Each row of a before or after table is a point. The points were changed in one or more steps. Then noise was added and the rows were shuffled. The steps act on how far a point lies along the listed directions, d1 being the first. What was done? A step turns or swaps two directions, mirrors them in a line or flattens them onto one, adds a multiple of one to another, or multiplies one. Angles are multiples of 10 degrees, from the lower direction toward the higher: turns from -170 to 170, lines from 10 to 170 but not 90. Use the fewest steps. Two steps may share a direction if one is a turn and the other turns, adds or multiplies; they go together, in the order done. Otherwise the lowest direction goes first.

Directions:
(1): [-20.5  -2.6]
(2): [-2.6 20.5]
Before, 12 rows:
[[ 2.2 -1.4]
 [ 0.8  3.8]
 [-0.2 -7.9]
 [-0.3 -0.4]
 [ 2.6 -9.7]
 [ 0.5 -5.8]
 [ 1.9  4.0]
 [ 0.3  3.8]
 [-3.0  0.9]
 [ 5.2  3.9]
 [-3.3  3.7]
 [ 0.7 -8.5]]
After (12 x 2):
[[ 9.7 -2.6]
 [ 0.2 -0.4]
 [-2.5  3.6]
 [ 2.3  1.1]
 [ 5.4 -2.5]
 [-4.9 -1.0]
 [-3.2  2.2]
 [ 6.8 -4.1]
 [-0.6  6.4]
 [-2.4 -2.1]
 [-2.8  2.5]
 [ 7.7 -3.6]]
Steps: turn d1 and d2 by -60 degrees

Directions:
(1): [ 10.2  -1.5 -23.2]
(2): [-18.3  15.1  -9.0]
(3): [-14.4 -20.3  -5.0]
Before:
[[ 5.1 -2.1  4.2]
 [-1.1  8.2 -0.3]
 [ 4.9 -1.3  5.0]
 [ 4.4 -5.3  6.7]
 [ 3.4 -3.4  4.2]
 [-2.7  0.0  3.9]
 [ 2.6  6.9 -2.4]
 [-2.6 10.4  3.9]
 [ 0.9 -0.5  2.3]
 [-7.4 -1.4  5.8]]
After:
[[ -4.4 -10.0   3.3]
 [  4.4   4.1   7.4]
 [ -8.8   0.1   4.9]
 [  5.8   4.8   3.1]
 [ -0.1  -7.1   3.2]
 [ -3.9  -0.9   3.6]
 [ -2.5  -7.1   1.8]
 [ -0.1  -7.4   2.4]
 [ -0.7  -2.3   1.8]
 [  8.0   3.2   0.3]]
Steps: turn d2 and d3 by -60 degrees; add -0.5 times d1 to d3
